Each row of a before or after table is a point. The points were changed in one or more steps. Then noise was added and the rows were shuffled. The steps act on columns, c1 being the first. Name the steps. A step turns or swaps two columns, mirrors them in a line or flattens them onto one, adds a multiple of one to another, or multiplies or shifts one. Angles are multiples of 10 degrees, from the lower column toward the higher: turns from -170 to 170, lines from 10 to 170 but not 90. Use the fewest steps. Two steps may share a column if one is a turn and the other turns, adds or multiplies; they go together, in the order done. Otherwise the lowest column goes first.
(in the rows, 128 means zero)

Before (9 x 3):
[[ 57 125 126]
 [145 123  75]
 [105 164  83]
 [ 71 129 149]
 [160 160 148]
 [144 138 165]
 [121 137 157]
 [162 118 128]
 [130  99 150]]
After (9 x 3):
[[145  76 123]
 [120 156 136]
 [161 128 119]
 [105  83 164]
 [ 56 127 124]
 [ 71 150 129]
 [144 164 138]
 [160 147 161]
 [129 150  99]]
Steps: swap c2 and c3

Before:
[[114 125 157 136]
 [138 103 161 103]
 [128 122  23 134]
 [167 134 137 147]
 [151 131 125 134]
 [137 105 134 100]
 [111 166 160 148]
 [151 174  81 102]
 [136 131  80 129]]
After, 9 rows:
[[133 132  80 134]
 [163 186  80 123]
 [152  98 133 111]
 [142 131 125 149]
 [152  96 162 115]
 [101 177 161 132]
 [147 135 136 167]
 [123 121  24 134]
 [112 124 157 125]]
Steps: turn c1 and c4 by 40 degrees; multiply c2 by 1.3

Before (11 x 6):
[[100 136 155 147 129  53]
 [121 126 117 112 130 160]
 [147 178 141 125 169 125]
 [148 150 143 108 134  30]
 [126 169 147 106 161 148]
 [124 120 139 169 134 177]
 [140 208 139 102 110 135]
 [106 124  96 159 132  69]
 [103 125 140 114 167  48]
 [122 121 138 131 132 141]
 [101 157 136 120 157 171]]
After:
[[126  99 111 142 148  53]
 [ 87 119  90 125 121 150]
 [136 123 118 125 134 140]
 [134 103  90 142 113  52]
 [136 107 145 139 102  65]
 [ 47 126 134 126 148 140]
 [ 76 137  88 129 111 125]
 [136 126 116 120 132 168]
 [130 121 133 122 119 162]
 [104  96 101 120 116 171]
 [103 144 113 144 136  38]]
Steps: turn c1 and c2 by 100 degrees; turn c3 and c5 by 130 degrees; flatten c4 and c6 onto the line at 100 degrees

Before, 13 rows:
[[114 130 164 106 105 133 103 110]
 [106 162 149 110 108 115 111 130]
 [137 118 100 135 141 126 143  99]
 [ 90 127 152 100 105  90  88 144]
 [ 87 116 143 116  97 141 126 113]
 [133 117 119 123  98 143 118 142]
 [116 141 161  87 111  87 115 132]
 [138 113 122 133 137 148 104  98]
 [158 113  97 122 136 109 134  88]
 [130 114 123 153 113 119 124 117]
 [139 129  99 110 174 102 131 113]
 [144  94 119 129 136 146 146 112]
 [139 109 133 146 143 124 145 117]]
After (13 x 8):
[[156 141  95 115 133 110 146  88]
 [147 160 119 118 127 147 182 111]
 [ 83 117 151 101 136  89   7 142]
 [107 120 163 104 145 134  52 114]
 [142 140 102 127 119 128 171  99]
 [143 155 135 137 121 123 179 119]
 [124 136 118 117 155 146  97 141]
 [154 120  99 108  87 102 137 113]
 [100  91 150 123 140 116  76 129]
 [ 78 136 139 112 141 145 120 112]
 [139 143 121 128 124 146  56  97]
 [108  99 165  95 141  92  92 132]
 [121 152 124 149 143 118 113 112]]
Steps: mirror c1 and c5 in the line at 10 degrees; mirror c2 and c4 in the line at 80 degrees; multiply c7 by 3

Before (8 x 9):
[[131 106 125 103 118 135 135 112 131]
 [130 103 146 138 181 129 135 148 116]
 [105 103 118 136 129 123 133 122 142]
 [124 114 132 133 141 174 109 111 123]
 [117 106 144 144 126 140 125 117 159]
 [134 121 133 139 113  96 133 114 117]
 [114 117 107 149 119 111  81 157 156]
 [120 163 145 148 159 119 142 113 133]]
After, 8 rows:
[[116 110 133 122 125  96 131 114 116]
 [142 117 121 111 183 123 133 120 142]
 [121 172 143 108  90 118 143 111 136]
 [126 115 144 107 174 141 125 115 159]
 [123 162 145 122 248 126 135 148 113]
 [129 133 132 123 174 176 109 109 123]
 [143 107 123 149 164 132 135 113 132]
 [127 116 106 103 140 113  81 155 155]]
Steps: turn c1 and c4 by 140 degrees; turn c2 and c5 by -60 degrees; multiply c5 by 2.5
